Each row is a point. A path goes straight from each point to the next, and from the last back to the first. The post is the endless flat space through its rows: a point in 2 columns, a line in 3, a plane in 4, and so on, so that a path can go around it. Count how often the path circles the post. Going back the other way cancels.
(in the rows, 128 means zero)

Post, 2 rows:
[[ 83 133 106]
 [143 137 139]]
Path:
[[ 74 150  85]
 [116 129 108]
 [161 111 143]
 [135 117 128]
 [ 12  94  47]
 [135 122 142]
 [122 154 179]
 [142 165 148]
 [ 97 150  83]
 [131 151 131]
 [110 177 132]
 [110 146  86]
 [193 109 122]
 [ 80 112 109]
 [ 76  90 100]
 [159 127  97]
 [130 157 100]
 [ 64 151 111]
 [127 160 172]
 [ 69 142  92]
 [140 139 105]
 [132  97 111]
 [ 81 119 113]
 [147 117 117]
 [ 76 133  56]
 [182 176 129]
 [139 148 117]
 [ 51 154 116]
 [137 137 182]
 [ 72 136 132]
 [107 171 133]]
Times around: 1

Post:
[[129 113 124 180 155 136]
 [151 127 108 128 165 136]
 [116 141 146 111 112 136]
 [ 91 107 132 156  90 155]
 [121 131 132  91 151 101]]
Path, 32 rows:
[[132 162 182 173 124 114]
 [144 132  93 155 133 158]
 [122 127  92 176 163 187]
 [107 101 117 138  95 224]
 [131 106 142 146 132 144]
 [129 119 145 126 119 101]
 [110 123 132 140 116 119]
 [ 89 104  97  96 131  95]
 [112 115 110 210 142 192]
 [ 98  97 112 181 119 204]
 [ 86 107 185 129 104 140]
 [125  92 107 129 147 122]
 [133  88  90 114 130  77]
 [115  67  46 182 144 134]
 [102 163 168  97 164 104]
 [139 194 201  55 184  94]
 [153  94  90 100 172 153]
 [ 86  82 154 162 114  84]
 [134 108 112 144 120 166]
 [109  69 114 146 125  83]
 [103 113  98 206  43 190]
 [ 97 148 156 108 118 118]
 [159 138 105 139 184 194]
 [126 138 164 128 170 105]
 [141 108 106 130 135 150]
 [131 121 167 133 123 144]
 [205 136  87 189 132 191]
 [103 105 103 170  72 133]
 [119 107  69 147 127 184]
 [115 140 143 125 129 185]
 [112 144 180 137  97 159]
 [139 142 172  64 171  33]]
Times around: 5

Post:
[[147 113 126 136 182  96 113 142 117  68 186]
 [158 120  83 155 165 143 138 119 137 162 175]
 [143 103 117 117  98 149  46 109 129  67 198]
 [144 148 138 180 128 103 154 125 126 151 138]
 [145 131 123 138 135  69 211 122 170 163  84]
 [139  78 169 118 105 128 143 155 123  98 164]
 [100 113 127 111  97 138 140 126 157  93 134]
 [122 101 149 100 111 172 169  92 104 130  91]
 [115 150 166 107 141 124 149 112 120 134 154]
 [ 86 114 109 111 126  41 158 116 108 134 115]]
Path, 29 rows:
[[116 101 159 178 140  41 126 164  72 124 189]
 [103  66 135 180  73 105 143 106 146  76 120]
 [104 154 135 142 137 105 157  97 125  89 138]
 [116 131 156 174  86  79 150 145 118 129 162]
 [111  99 176 150 115  28 158  94 124 118 130]
 [ 75 129 142 128 136 119  99  95  97 128 143]
 [183 103 131 145 110 118 115 159 166 105 142]
 [120 121 122 110  90 195 126 190 136 133 230]
 [160  90 103  95 105 118 174 107 117 141 123]
 [173 106 121 151 103 102 124 126 222 102 185]
 [120 133 120 149 146 142 125 114 171 118 157]
 [ 56 133 148 132 144 103 159  75  97  94  75]
 [125 126 128 148 153 130 176  91  74 191 165]
 [158 102 140 107 169  81 200 161 117 136 159]
 [142 208 192 123  89 143 151 118 137 133  92]
 [148 127 156 117 151  78 166 124 146 128 118]
 [120  99 172 120 100  98 115  79 155  85 109]
 [ 93 113 151 173 174  88 111 102  82 105 208]
 [110  80 102 179  94 100 151 133 147 138 103]
 [116 116 141 118  89  99 144 167 186 129 158]
 [137 122 189 125 168 127 127 158  50 119 181]
 [ 98 166 157 135 193  46 162 108 138  78  87]
 [141  25  69 110 165  64 167 134 150 107 143]
 [156  94 111 133 169 108 151 125 136  99 156]
 [102 146 117 114  99  53 131 102 138 125 155]
 [146  56 103 105 122 118 133  90 144  76 112]
 [ 98 126 162 164  88 206  83 118 142  73 126]
 [120 127 114 163 117  99 128 130  74 197 160]
 [154 194 175 138 166  35 161  94 106 137  50]]
Times around: 0

Post:
[[111 128  88 124 125 103 120 104 132 147 114 105  99 127 114  58 140 126]
 [131 100  99 101 105 103 120  97 171 165 134 123 102  80 103 102 101 101]
 [108 102 177 133 117 133 140 105  78 113  98 150 115 115 132  94 144 147]
 [163 151 146 140  98  63 103 163 139 145 130 104  88  75  86 122 119  97]
 [117 139  82 152 159 127 102 118 136 140 165 114 122  90 144 112 136 107]
 [ 60 157 210 106 149 127 110 125 115 121 118  94 105 158 149  94  85 124]
 [152 136 131 152 167 149  81 109 177 223 146 128 120 120 106 133  89 134]
 [126 131 104 167 158 128 134 131 170 119 163 114  94 111 194  91 147 154]
 [115 108 119 122 136 172 120 128 116 106  97 115 116  98 108  96 127 131]
 [145  55 123 158 118 143  84 174  97 135 147 115 147  89 103 153 136 153]
 [ 90 106 141  75 137 137  86 148  95 119 129 137 112 119  73 126 159 115]
 [154 117  79  87 173 146 109  91 170 158  53 117 145 155 145 135 123 123]
 [106 118  87 125 136 104 117 163 128 143 138 158 141 114  91 129 149 167]
 [126 120 150 117 128 155 122 138 113 142 104 106 150 124 135 110 151 121]
 [148 121 157  90  92 177  92  91 107  93 126 113 115 114  80 100 125 126]
 [105 163  80 153 146 125  61 142 163 148 127 111 132  94 140  99 164 140]
 [147 166  67 119 146 155 113 110 139 162  89 106  98 106 170 111 152 175]]
Path (25 x 18):
[[139 174  79 165 154 134  93 142 161 120 112  58 121 131 164 104 137 122]
 [129 139 165 111 153 123 100  63 128 164  65 110 104 133  82 102 137 103]
 [148  90 154  98 103  97  85 111 149 103 112 125 114 135  66 120 119 135]
 [152 145 118 124 110  71 137 128 113 195 124  90 133 124 113 129 136 118]
 [175 187 154 156 169 104 105 113 187 173 170 113 124  99  61 102  68 101]
 [126 117  66 161 149  93 131 117  92 139 139  80  93  90 215  75 102 133]
 [147 137 104 114 119 115  96 112 137 114 122 120 142  83 123  71 183 103]
 [123 140 102 152 102 109  98 110 136 158 182 112 100  68 101 101 100 173]
 [105  75 130  83 104 126 128  90 133 127 117  89  96 137 112 101 117 130]
 [116 143 102  99 146 173  68  94 146 136 119 110 121 141 165 115 176 176]
 [ 80 151 154 130 115  61 165 131 110 149 128  96 118  82 122  80 122 138]
 [112 155 157 100 158  57  77 118 127 192  96 166 154 150 102 123 109 103]
 [131 167 141  83 106 136 101 182 115  30 127 139  80 116 141 149 143 153]
 [113 149 118 140 145 123 151 126 176 162 110 106 109 162 174  76 130 108]
 [166  64 128 149 158 147 136 119 151 141 180 125  83  78 148 104  85  87]
 [147  98 155 108 120  93  95 116  84 119 108 111 112  93  96  99 135 121]
 [122 184 147 151 143 103 129 139 103  81 163 125  95  94  95 130 170 145]
 [ 59 170 178 134 120 129  84 142  79 111  78 139 106 130  98 105 181 166]
 [105  72 104 122 143 141 114 178 131 149  97 142 163 142 155 148 160 163]
 [233 101   7 172 127 148 127 116 165 172 156 147 142  90 143 126 123 152]
 [ 96 165 127  98 142 109 118  95 106  96  82 125 118 146 127 127 104 102]
 [178 118 103 115 127 148 161 129  87 156 115 130  69 146 115 107 172 184]
 [139 107 148 121 123 157 102 142 141 128  80 143 125 134 134  94 129 136]
 [162 100 119 159 183 121 124 130 113 173  84 131 170 153 116 163 139  79]
 [114 123 113 177 132 118  89 143 142 174  95 131 158 129 131 127 133 140]]
Times around: 0

Post:
[[ 98 125 176 130  99 133 156 135 156 153  79 167 167 169 110  94 167 128]
 [110  97 134 111 128 177 100 143 109 121 108 125 158  82 113 176 193 159]
 [ 96 138 123 123 100 172 124 136 139  94 132  83  88 112  86 155 125  85]
 [119 137 150  95 111 137 152 144 154 140 131 116 101 136 135 138 114 118]
 [ 43  83  97  81  94 110 128  93 158  81 131 127 117 133  94  75  78 123]
 [ 64 149 116 197 207 176 108 134  95 167  73 134 125  99 170 174 122 126]
 [164 146 175 127 114 121 108 107 161 130  96 152 120 160 140 202 127 134]
 [ 76  80 157 135 211 108  72 144 173 109 181 124 126 151 159 168  73  89]
 [129 118 119  88 117 117 105 117 113 117 122 115  93 171 137 119 171 143]
 [116 167 168  92 114 139 122 107 159 117 110 136 142 103 129 126 128 130]
 [133 148  85 119 103 157 116 126  88 144  99 168 101 200  92 109 157 170]
 [170  70 138 156 151 131 180 122 218 177 144 118 188 125 113 115 122 115]
 [131 115 147 169 125  98 134 128 145 161 113 157  70 187 119  65 139 144]
 [170 180 132 127 166 175 179 155 130  78 124 188 136 124 122 143  94 135]
 [104 116 145 119 128 100 119 104 145  95 177 149 147  56 137 159 159 103]
 [160 109 131 104  94 120 141 133 145 137 122 140 150 125 150  94 125 113]
 [120 140 164 101 140 127 116 161  91 127 103 152 161 117  97 164 179 114]]
Path:
[[ 73 123 184 168 170 135  98 176 170  92 154 105 129 163  84 159 139  80]
 [ 95  89 114 170 117 165 151  89 171 211 139  97  99 157 117 130 136 144]
 [ 74 135 236  48 102 112  82 102 162 110 102 127 100 118  92 150 149 132]
 [140 137 111 133  71 109  68 124 112 140 139 126  51 202  86 183 176 100]
 [118 154  97 137  79 133 121 126 146 108 112 128 108 171  86 185  77 106]
 [ 54 106 101 177 125 145 155 115 149 120 126 120  97 174 122 103 150 157]
 [147 163 127  94 157 149 158 102 163 154  63 104 186 139 167 117 157 152]
 [112 162 144 160 161 219 126 112 141 121 115 197 142 119 112 202 207 208]
 [155 118 123  36  83 101 117  77 120 121 154 115 159  45 142 126  95  68]
 [129 132 130 140 148 136 103 128 140 126 146 119 113 175 191  88  89 128]
 [104 232 196 141 126 145  90 174 148 121 106 193 144 191 134 130  49  71]
 [107 114 135  87 109 107  87 142 179 105 146 157 100 163 116 139 110 143]
 [185 176 157 148 134 132 125 110 142 109  93 170 125 165 149 152 109 174]
 [175 107 174 187 102 114 183 142 149 149 120 135 134  96 152  52 162  93]
 [121 107 146 132 114 144 149  87 188 164 107  98 119  97 142 148 139  91]
 [157  84 196 105 181 121 116 170 176 177 123  77 149 168 105 175 197 118]
 [155 169 160  90  93  72 131 156 130  99 111 132 144 180 150 131 119  83]
 [118  85 141 146 103 166  83 121 121 119 122 148 132 155 134 156 196 174]
 [ 33 152 134  75 170 134 111  82 115 120  98 134 136 149 140 175 124 129]
 [ 78  93  74 127 109 118 121 103 111 129 116 132  97 156  64  78 183 131]
 [124 239 122 107 136 194 125 163 102  62 160 130 128 137 109 170 184  75]
 [149 107 113 185 113 165  91 161  99  97 160 164 157 160 103 159 172 145]
 [108 177 218 169 156 168 164 132 150 108  85 215 192  76 125 110 102 115]
 [161  91 112 156 113 167 113 122 148 118 131 175  54 120 119 133 127 160]
 [ 62 188 163 130 119 133 107 146 113 145  37 141 117 188  79 126 170 101]]
Times around: 3

Post (17 x 18):
[[110 135 157  90 139 146 121 143  82 164 110 114 123 168 143 119 144 114]
 [174 138  72 135 114 112 126 103 127 126 146 128 124 107 146 126 114 106]
 [109 131 149 103 151 179 142 129 100 128 116 160  98 159 127 157 135 121]
 [100 136 127 116 105 150 159 147 106 145 138 167 102 173 165 118 161 157]
 [128 128 152  91 155 106 122 112 145 119 108 120 101 104 130 149 161 147]
 [143  84 149 112 110 118 132 136 156 132 147 124 161 122 115 125  88  91]
 [122  89 114  87 127 118 111 124 126 171 156 148 125  99 127 140 100  97]
 [158 125 114 165 105  69  95 117 131 141 180 156 149 108 129 136  90  85]
 [131 148  88 114 139  76 121 107 138 110 117 111 132 150 131 183 151 149]
 [129 100 154 103 161 151 126 114 105 128 138 141 100 185 157 127 167 127]
 [127 137 128 129 184 136 124 136 149 157 121  80 113 131 139 180 150 148]
 [134 137  84 158 123  75 100 112 147 131 147 139 127 133 132 104  63 118]
 [ 73 121 133 121 141 177 124 173  89 116 117 148 123 157 182 118 153 112]
 [161 116 101 129  96  89  86 152 134 130 166 140 105 133 143 132  66  97]
 [139 137 124 104 154 137  74 120 145 142 118 117 166 129 145 155 138 163]
 [ 86 124 155 105 125 156 136 120 123 143 113 147 112 174 189 143 145 100]
 [125 107 139 131 148 137 108 105 106 136  97  73 116 136 137 181 135 179]]
Path (26 x 18):
[[171 106 148 176 192 170  87 103 128 191 121  71 148 120 101 129  79 113]
 [ 55 100 127 114 120 156 131  98  87 145 119 161 102 186 136 157 155 152]
 [116 144 164 145 137 141  99 128 120 113 149 142 160 143 114 126  69 107]
 [169 152 119  85 112 116 123 132 159 138 170 167 146  81 193 146 117  57]
 [100 122  74 122 131 128 134 107 114 160 138 178  61 140 141 195  96 133]
 [149 107 146  91 148 146  60  66  76 203  90  65 177 165 108 203 129 107]
 [ 74 184  88 162 146 110 171 103 125 140  99 102  95 151 157 173 164 135]
 [121 200  71 124 143  91 158 152 147  83 148 100  33 173 181 130 156 149]
 [154 163 109  91 116  93  88 178 121 102 137 163 135 151 153 152  96 121]
 [168 112 131 132 118  95 185 142 121 131 149 143  58 176 147 144 175 155]
 [149  66 169 110 144 167  96 125 163 110 121 124 137 159 135 126 108 112]
 [122 125 102 106 139 144 121 151 168 139 167 136 115 133 162 135 154  98]
 [131 158 102  50 148 106  83 103 137 111 132 147  88 159 182 178 153 122]
 [114 119  97 144 137 118 144 132  96 132 168 119  76 112 153 157 113 123]
 [167 139 186 116 138 108 176 153 160 123 142 154 149  91 156  90 153  79]
 [110 101 152 124 127 130  69 130 167 187  92 116 132 165 192 138  90 121]
 [ 79  97 117 139 124 181 103 156 103 189 153 149 158 135 145 115 155 127]
 [133 107 154 109 107 111  97  83 113 185 144 114 160 143 152 132 119  92]
 [107 160  63  85 187 169 139 131 133 151 122 103 139 173 179 128 151 125]
 [127 101 140 117 181 148 133  73 147 146 146 163 152 249 174 122 150 146]
 [147 114 126 145 157 149 127 105 122 199 109  80 110 170 136 156 106 136]
 [ 86 135 145  61 157 127 158 144 162 179 109 105  90 137 129 141 144  98]
 [114 140 130 132 116 129 171  80 130 139 114  81  97 101 151 129 127 134]
 [109 108 107  93 148 167 127 107 100 172 115  94 164 112 176 184 128 113]
 [124  79 131 112 139 126 120 130  99 121 141 147 122 145 145 131 142 133]
 [143 163  86 134 156 101 118 138 114 188 111 117 115 110 141  61 193 162]]
Times around: 5
